Each row is a point. Each copy is the shape, with its points in the same order, turned, moved and blurred by noise. Is it also mirrored, or only turned?

Shape (9 x 3)
[[-28 -23  11]
 [  1 -31  22]
 [-21 -14  -4]
 [-32 -32 -21]
 [-39 -29 -39]
 [ 33 -24  20]
 [ 15   0 -12]
 [-45   6  19]
 [-19  16 -73]]
Copy 1 (9 x 3)
[[-23  -8 -31]
 [ -9  14 -43]
 [-14 -16 -18]
 [-12 -37 -34]
 [ -1 -57 -24]
 [ 18  29 -40]
 [ 24   1  -8]
 [-40 -13  -1]
 [ 38 -68  20]]
Copy 1 is: mirrored
Copy 2 (9 x 3)
[[ -4  -2  18]
 [ -5 -26   6]
 [  3  11  10]
 [ 24   4  33]
 [ 40  23  29]
 [ -2 -31 -23]
 [  8   2 -27]
 [-27  27  25]
 [ 48  60 -14]]
Copy 2 is: mirrored

Shape (9 x 6)
[[ -7  -8  35  -7  -8   1]
 [  9   4  17  48  15   8]
 [ -9  33   5 -18  27  12]
 [ 32  -2 -54 -16 -61  -8]
 [-15   3 -47 -13 -65  -9]
 [-29 -22  20  27  -6  22]
 [-10  27   1  21 -17  40]
 [ -9   5 -38  -7 -60 -43]
 [ -8 -13  -2   4  33   5]]
Copy 1 (9 x 6)
[[  7 -23  22  -9  -4 -17]
 [ 29  -2  -4  38  21  -8]
 [  2  24   5 -23  24  17]
 [ 32  -1 -64 -38 -64 -21]
 [-12  -1 -47 -22 -70  -7]
 [ -1 -40   3  28   1   9]
 [ 21   4  -2  13 -18  34]
 [-16  10 -41 -17 -63 -38]
 [ -1 -10 -17  -1  37  -7]]
Copy 1 is: only turned
Copy 2 (9 x 6)
[[-14  -1  32 -23 -15   1]
 [ 11  19  25  33  -2  22]
 [ -7  32  18 -33  25  35]
 [-10   6 -73 -29 -36  -8]
 [-47  18 -57 -30 -37   1]
 [-34 -10  31  13 -24  27]
 [ -8  29   4  -7 -28  55]
 [-47  31 -50 -19 -31 -29]
 [-19  -4  12   2  28  23]]
Copy 2 is: only turned
Copy 3 (9 x 6)
[[ -9  -1  44   5  12 -21]
 [  5  12   8  54  31   1]
 [-13  22  -4 -18  43  -6]
 [  2   6 -21 -12 -78   1]
 [-31  11 -11  -5 -70 -14]
 [-39 -14  32  40  18  -2]
 [-32  30  11  14  10  31]
 [-24  19 -14   7 -69 -36]
 [-13 -11   0  12  37 -17]]
Copy 3 is: only turned
Copy 4 (9 x 6)
[[-18 -29  27 -16 -21   0]
 [-12 -10  18  43   0  -4]
 [-17   5   1 -25  25   6]
 [ 59 -10 -37 -15 -62  18]
 [ 17   3 -45 -27 -70   6]
 [-45 -31   6  17 -28  11]
 [-21  19   4  11 -22  32]
 [ 27  -1 -37 -25 -69 -26]
 [-19 -35 -13   3  16   1]]
Copy 4 is: only turned

Shape (14 x 9)
[[ 13 -10   5  29  -1 -12  38 -34 -25]
 [ 11  -2 -14  10 -34 -32  -1 -16 -23]
 [-13  -4  17  19  54  40  -4  17  39]
 [-27   2  15  -1 -43 -12  11 -32   5]
 [-26 -25  -4  11  44  39   7  -2  44]
 [-19 -12 -36  24 -34 -34  23 -40  -3]
 [ -7 -44   1  21 -13  23  34 -26 -24]
 [ 21 -12 -25  21 -44  17  29 -24  18]
 [-63  20 -19 -35  25  19   6  11 -18]
 [ -6  11  -4 -15  -5 -21  28 -39 -26]
 [  6 -35  -3 -20  20  26  11  18  29]
 [-34  -4  -5 -10   4  16  -8  55   3]
 [-58  56  -4 -26  45  35  14  15 -39]
 [  0 -38   9  24  19  21  55  21  51]]
Copy 1 (14 x 9)
[[ 30 -38 -14  44 -11  -5  29  -9  -7]
 [ 23 -17 -23  19 -39 -40   0   1 -11]
 [-15  14  18  -9  34  55  -4 -23   3]
 [ -2 -21   4  27 -48 -21   2  -5  36]
 [-20  -9  -8 -14  32  49  -1 -22  25]
 [ -6 -32 -50  31 -31 -41  18 -11  15]
 [ 14 -64 -16  14 -27  23  18 -11   2]
 [ 22 -16 -36   2 -47   0  32 -42  19]
 [-34   6 -15   4 -16  35 -15  61  15]
 [ 28 -19 -19  40 -24 -14  11  32  21]
 [ 12 -10  -1 -45   7  27  11  -4  16]
 [-32   9  11 -35 -20  20  -3  19 -17]
 [-25  27  -2  34 -18  63 -13  73  -5]
 [ -9 -20  10 -25  19  30  61 -35  16]]
Copy 1 is: mirrored
Copy 2 (14 x 9)
[[-30  18  -7  24 -14 -33  -5  -8 -33]
 [ 15  -9 -20  12 -42 -33 -19 -16 -14]
 [-15 -10 -13  20  58  33  33  12  34]
 [ -9   0   7  18 -51  -8  16 -34   4]
 [-43 -19 -34  16  39  24  37   1  39]
 [-23 -12 -39  30 -54 -45   2 -34   0]
 [-56 -10 -18  30 -28   6  -3   5 -27]
 [-23  21 -38  23 -49  -3 -16   8  24]
 [  6 -39 -34  -1  -6  21  83 -14 -19]
 [-13   9 -19 -11 -25 -23  21 -30 -34]
 [-28 -18 -23 -18  14  15  18  32  27]
 [ 20 -48 -16  14  -5  13  43  30  10]
 [ 25 -12 -36  13  14  32  93 -12 -47]
 [-58   1 -10  18  17  -5  22  45  42]]
Copy 2 is: mirrored
Copy 3 (14 x 9)
[[ 26   6 -25  30  -1  17  42 -24 -28]
 [ 24  -4 -41  23 -27 -15  -7 -10 -23]
 [-32  17  21  16  39  50   0   3  36]
 [-12  13 -11  10 -47 -12  14 -40  -8]
 [-42   0   0   7  32  59   7 -23  33]
 [ -4  -6 -64  30 -24 -10  22 -44 -12]
 [  8 -22 -13  31 -19  48  26 -35 -34]
 [ 27  -2 -43  19 -41  38  18 -26  18]
 [-71   1 -19 -33   2  19  11  17 -27]
 [  7   6 -31 -16  -9  -7  32 -24 -40]
 [ -8 -33   4 -12  14  39  -2   4  31]
 [-47 -16  -1   8 -13  20 -11  42  10]
 [-69  37  -5 -34  13  28  31  44 -45]
 [-12 -31  12  34  14  44  45 -10  55]]
Copy 3 is: only turned

Shape (18 x 12)
[[-26  11   0 -54  43  47 -17  -8 -15  -5 -33   2]
 [ 27  -6 -21 -52 -11  11 -55 -30   6 -83 -36  11]
 [  8  -9 -16   1  12 -15  10 -50 -21 -36 -25  21]
 [ 32   3 -28 -21   7 -17 -19 -57 -48  -9 -12  58]
 [ 14  52 -45  -5  15  -7 -22  16 -41  -1  28 -29]
 [-16  14  35  57 -12  22  -7 -28  -3 -32 -28 -19]
 [ 11  29 -10 -23  37  23  -2 -29 -38  -9   4 -12]
 [  9  10 -36  43  39  45 -16 -31 -12 -30  -1  19]
 [ 44  -6 -20  31 -34  35  44  24  23   3   7   7]
 [ -6   8  23 -30 -26 -44  -3  27  -3  34 -45  23]
 [ -6 -46   5 -17  -5  17  -7  51  44  18  -2  35]
 [-10  -8  -3  15 -33  16  20 -39  -7  23   8  18]
 [ 14  -3  -6  37 -20 -50  16 -48  24  13 -26 -19]
 [-23  38  22  10  18  -2 -22  -9  29  31  39   1]
 [-51   8 -11 -12 -17  19  17  -5 -22 -13  27  -1]
 [ 19 -30   0  -7 -28   5 -15 -29 -67 -25  25 -32]
 [ 28   4 -14 -17  -2 -36  20  12 -28 -19  -7   1]
 [ -6  18  21  -6  -5  17   7 -22 -44 -27  10 -17]]
Copy 1 (18 x 12)
[[-17 -23 -26 -44  65   1 -29 -19  20 -38 -37 -13]
 [ -5  44 -28 -29 -11  -2 -35   0 -29 -93 -46   7]
 [ -4   2   3   1   9 -30  31 -29 -52 -37 -47   6]
 [ 27  -7   8 -29   4 -40 -13 -46 -60 -25 -54  38]
 [ 50   0 -23  -9  28 -39 -25  -6 -33   2  30 -33]
 [-20 -22  35  39  15  21  12   0 -17 -46  -6 -46]
 [ 37   7 -15 -17  59  -8  -3 -28 -16 -20 -10 -14]
 [ 31 -28 -30  47  33   5  -3 -14 -24 -45 -20  17]
 [ 59 -32  -4   6 -37  13  42  22  13  -2 -18 -15]
 [-16 -26  39 -47 -28 -50 -13   1  -3  18 -48 -39]
 [-14 -34 -11 -35 -27  -7  -1  45  47  12 -27  17]
 [  0 -34  13  -3 -21  12  34 -41 -12  11 -12   0]
 [ -7  16  18  41 -30 -16  33 -18 -31  21 -35 -33]
 [ -5  -7  27  16  23 -30 -11 -25  42   6  35  -7]
 [-12 -39 -24 -27  15 -10  28 -25 -15 -21  24 -14]
 [  7  10  16 -33   8  25  12  -2 -81 -16  23   2]
 [ 29   6   3 -39  -1 -39  25  11 -35 -11 -18 -22]
 [  5  -8  10 -23  22   5  20 -18 -33 -36  13 -29]]
Copy 1 is: mirrored
Copy 2 (18 x 12)
[[ -6 -22 -18 -54  16  63 -13   6   0  41 -47  10]
 [ 46 -31 -42 -10 -35  20 -75  60  12  22 -36  -6]
 [ 18   0 -38  22 -22  -8  -6  12   3  27 -35   5]
 [ 36  11 -54  16 -16  -7 -29  -3 -37  43 -18  47]
 [  5  34 -30 -15  44  31  -9  26 -38   2  32 -39]
 [-37  23  28  39 -17  27 -12  16  29 -21 -43 -10]
 [  5  18 -29   1  17  56  -6   8  -6  44   1   2]
 [  7 -12 -36  46  30  55  -9  22   4  -8 -29  25]
 [ 49 -14   6  12 -19  32  34   1  -8 -68  12  -7]
 [ 10   6  32 -67 -10 -37  -8 -20 -37  -4 -31   5]
 [ 22 -75  20 -56  12  -5  12 -11   6 -38  -5  19]
 [ -4  11 -21   7 -28  10  13 -31  11 -24   2  20]
 [ 21  35  -8  27 -11 -37   1 -39  28 -18 -30 -28]
 [-10  28  15 -34  50  14  -5 -11  38  -8  20  29]
 [-40   4 -29 -29 -17  21  21  16   6  -6  15   0]
 [-12  -7 -12  27 -49  18 -34   0 -25  30  42 -30]
 [ 33   2 -10 -12  -2 -14   9  18 -33  15   1 -30]
 [-23  19   6   6 -24  36   0  18  -8  29   3  -6]]
Copy 2 is: mirrored
Copy 3 (18 x 12)
[[ -4 -29 -28  44  17  -9  22  -8 -32 -37 -45  -6]
 [  2 -35 -10 -54 -12 -20   3  -9   1 -94 -43   9]
 [-18  -3 -29 -48  10   7   5 -47 -18 -10 -18  19]
 [  1 -22 -35 -40 -19 -28 -24 -51 -48 -12  -6  44]
 [ 48  40 -61  15  10 -13 -11 -11 -11 -36  35  -2]
 [-31  45  25 -11  14  41 -12 -42  -8 -27 -16 -33]
 [ 26   3 -43  15  12   6  13 -44 -44 -33  -7   0]
 [-11  15 -34   8  17  45 -38 -53 -12 -44 -20  33]
 [ 28  42  -2  -5 -45  69   6  -1  22   5 -10  36]
 [  5   4  23  -4 -13 -48   9  21   1  41  -4  -4]
 [ -9 -35  18  32 -29  26   9  32  42  10  -1  29]
 [-28  22 -17  -2 -53  25   3 -37 -15  16   1   4]
 [  0  27  -7 -48 -17   6  -8 -62  35  35  -7 -25]
 [  1  15   6  60 -13  -5   4 -58  22 -10  34  -9]
 [-39  29 -41  19 -16  12  38  -8 -14 -23  21  -1]
 [  1  -2 -36 -47 -22  36   0  -9 -47 -34  36 -33]
 [ 30  13 -21 -40   9  -3  19  -2  -8   2  15  17]
 [ -5  24 -13  -9   2  19  26 -25 -46 -31  13 -17]]
Copy 3 is: mirrored
Copy 4 (18 x 12)
[[-39  -2  -2  -4  28  31  17  12  -8   5 -57  13]
 [-36   1 -36 -23  -4  -6 -43  -3  -9 -82 -46  28]
 [-10   5 -21  -1  27 -50  -2 -36 -45 -26 -27  17]
 [-15  14 -44 -18  22 -27 -29 -44 -53   0  -9  59]
 [ 16  36 -41  -6  13  12 -17  21 -15  22  27 -30]
 [ -4   9  17  65 -13 -26  -5 -33 -40 -24 -39 -42]
 [  0  38  -9 -17  31  13   0 -11 -33   9 -29  -9]
 [ 24  14 -20  49  54  16 -13 -32 -34 -31 -14   4]
 [ 67   3   5  30 -36  -5  35 -31   2 -26  16  15]
 [-25 -21  -2  13 -41 -54   1   8   8  45  -9  33]
 [  5 -63  34  21 -12   2  16   5  31  -6  15  45]
 [ -4 -12  -2  19 -10 -15  29 -67 -28   7  11   2]
 [ 26 -20 -17  15  -9 -82  -8 -60  -5   7 -14 -29]
 [-15   5  36  27  18   2 -18 -33  19  36  21 -29]
 [-36   6   4   8  10   1  47 -11 -29  -8  31 -20]
 [  4  -8  -9 -34 -21  -4  -8 -15 -86 -20   5 -26]
 [ 19  17 -11 -19  -8 -50   0  12 -24   1   6  19]
 [-15  33  14  -2  -5  -5  14  -9 -57  -7 -12 -22]]
Copy 4 is: only turned

Shape (18 x 12)
[[ 45  17  -9  20 -21 -30 -10 -24 -57  -4  -6 -55]
 [-33 -21 -12   9  20   7 -53  -1  25  16  10 -24]
 [-12  42  13 -51  19 -42 -27  -3   9  21   0  20]
 [-13   8   7   7  11 -15 -44  -7 -71 -12  17 -16]
 [-20  -2   9  30  18  22 -30   8  40  28  22 -10]
 [-16   0  -6 -29 -40  22 -15  11 -11  15 -22   8]
 [ -4 -30  19  26 -42  38 -33  34   7   3 -10 -18]
 [-10   2   3  20  24  42  23  -8  -7   3   6   2]
 [ 24  48  -6  -9 -12  31  54  31  33  34  21 -53]
 [-31 -37  51   9 -22   6  51 -20 -21 -20  31  -4]
 [-23 -33 -12  49   1  53  25  -1   8 -18  30   5]
 [ -7  11 -28  -4  64  -3 -11  35  18  40  25  34]
 [  0  -4 -20  25 -47  -2   0 -39  15   2   1  54]
 [-15  15  52  32  17 -16  -6  -5  -8 -25  -7  -1]
 [-19 -15  29  22  -9 -45  22   6  -4 -45  18  10]
 [-47  21 -15  13   1  -9  41  38   5  70  -9  34]
 [-53  13  -9 -46  41 -15 -11  18   3   0 -25  24]
 [ 33 -36   7  15  -2 -30 -20 -41   6 -10  -6  15]]
Copy 1 (18 x 12)
[[ 24  35 -31 -18 -43  49 -31  -9  -5  54 -49 -28]
 [ 19  -5 -10  -1  26  43  15  33   3 -18  24 -59]
 [ 36  64   3 -14  50 -16  19   5  -7 -20 -31  -8]
 [-16  30  10  -3  -6  24 -38  19 -37  22 -36 -51]
 [ 21  -4   8  12  20  29  -6  25  34 -14  48 -30]
 [ 43  -3  20 -24 -29 -13  18  24 -12 -22 -23  -2]
 [ 26 -49   7   0 -34  23  -6  43  22  -2  -7 -15]
 [-13   4   7  13 -12   8   1 -26   9   7  27  -7]
 [ 16  54 -11  14 -42  37  22  -8  84 -16  11  26]
 [-47 -21   3 -20 -23 -38   9 -11  49  36 -14 -37]
 [-38 -44   8  -9 -17  25  -2 -18  27 -11  31 -22]
 [ -7  47  10  -1  56  39   8  12 -12 -26  42  21]
 [ 33 -36  -2 -70  12  -5 -28 -40   3 -20   1  -8]
 [ -5   0 -23  24  15 -25 -39  -1  10  21 -24 -33]
 [-37 -10 -41 -26  25 -12 -25   1  26   7 -41 -20]
 [ -7  39 -25 -30  -8 -30  -3  28   4 -35  62  31]
 [  0  29 -15   5  39 -24  42  18 -37 -41  -4 -10]
 [ 32 -27 -13 -28  33  27  -4 -21  -2  39 -20 -19]]
Copy 1 is: mirrored
Copy 2 (18 x 12)
[[ 54 -31 -44 -12 -15 -42 -17 -19  -4   3  44 -23]
 [ 12 -32  21  23  47  -5 -22  36  21  23 -17  25]
 [ 43  17  46 -32  36 -42   8 -14  43 -22 -19  41]
 [ 39 -10  11   5  28 -27 -58  -8 -18 -14  35   9]
 [ 19 -15  10  18  49  35   6  16  15  29 -16  32]
 [ 18   6  48  11 -33   0 -10   7  25  -9  -9  15]
 [ 37 -26  14  29 -25  52 -18  48   3   3  -4  -1]
 [-14 -24  15   5  23  26   3 -27  -3   6  14  10]
 [-12  17 -28 -37 -17  25  43  -7  48  50  26   8]
 [-13  12  28  16  17  10  39  25 -55 -21  47 -19]
 [-30 -14  15  43  27  48   2   1 -25  20   3 -17]
 [  6   0  24 -45  60  18 -23 -23   5  29 -60  32]
 [ 34   3  36  39   5 -13  27 -40  -4  -6 -50 -32]
 [ 42 -10  -9  15  50  18  12   2 -11 -48  15  18]
 [ 15  27   7   0  47   0  12  16 -29 -45   2 -37]
 [-15  44   6 -20  -3   8  18 -11 -18   8 -61  55]
 [-20   5  36 -20  39 -17 -16   5  27 -43 -34  41]
 [ 51 -47  24   6  27 -19  17   2 -17 -13 -19 -33]]
Copy 2 is: mirrored
Copy 3 (18 x 12)
[[-12 -47  15 -22  15 -33  -4  -7 -23 -38  22  55]
 [ 11   5 -32 -31 -21 -23 -25   4 -35  15 -28 -35]
 [-38  21   0  24 -13  -4 -43 -23  11  34 -43  30]
 [-17 -36  -5  -8   7  15 -18  24 -61  -3 -21  38]
 [ 15  35  -9 -35 -19  -3 -12   2 -16   0 -13 -40]
 [ 38 -11 -38  24 -15   2  -8 -12   3  25  -3  20]
 [ 72 -18 -15 -33  -6   5  -6  16  -3  20   8 -16]
 [  2   3 -15  11   8  17  33  -4 -16 -19  -7 -32]
 [ -5  34   8  -9 -48 -25  57  -4  47  -7  40   0]
 [-16 -28  -7  11  43  40  13   3 -16  35  56 -38]
 [ 18   0 -49 -11  24  22  29  27 -12 -23  21 -64]
 [-18  67 -12  30  -8 -16 -11  32  -8  -7 -46 -18]
 [ 20  10 -58   8  44  15 -44 -28  13 -24  21  -4]
 [-14 -26  31 -11  12  37 -27  -3  -4  -1  -9 -23]
 [-31 -32   1   3  34  23 -40  31  16  11  25 -26]
 [ 10  47  -7  76 -45   5 -26   4  -1 -10  27 -29]
 [-25  -5 -23  53 -28  -2 -28   1   3  30 -57 -17]
 [  5 -15  -6 -11  68 -26 -37 -18  -6  -4  -7  -7]]
Copy 3 is: only turned
Copy 4 (18 x 12)
[[ 17  -1 -12  41 -14 -18  22   0 -30  60 -59 -24]
 [ 27 -15   4  18  40  -4 -43 -10 -19  18  42 -37]
 [-19   5  38 -19   6  -5 -53  -7  29  -1 -22 -11]
 [ -9   7  35  22   5 -29   0 -21 -51  33 -22 -59]
 [ 43  14  15  29  24   0 -39  20  -8   7  49 -28]
 [  2  10 -22 -11 -26  18  -8 -12 -20 -19  15 -31]
 [ 41  -1 -28  31 -28   6  -3  10 -14   0  45 -70]
 [  3  39  14  35  24  18  17  27 -26  -4  26 -22]
 [  8  21 -37  73 -10  10 -22  68  12 -21  -8  19]
 [ 21   2  11  -3  30  -5  57  61 -21 -36  -8 -64]
 [ 32  23   2  36  29  -1  44  30 -37 -15  64 -26]
 [-25  20  44  13  17  -5 -48  31   6  27  57  10]
 [ 54  24  15 -34 -13  -3  40 -12  -5  -8  23  12]
 [ 24   5  57  28  11  10  15   9  13   4 -12 -62]
 [ 13 -28  45   7   8 -20  51  24  17  -8   2 -45]
 [ -5 -10  50   0 -30  40 -28  56 -27 -24  35  23]
 [-49 -13  41  -6  22  31 -36 -15   9 -15  23 -24]
 [ 40   9   7 -28  21  -7  30   1  18  52   2 -32]]
Copy 4 is: mirrored
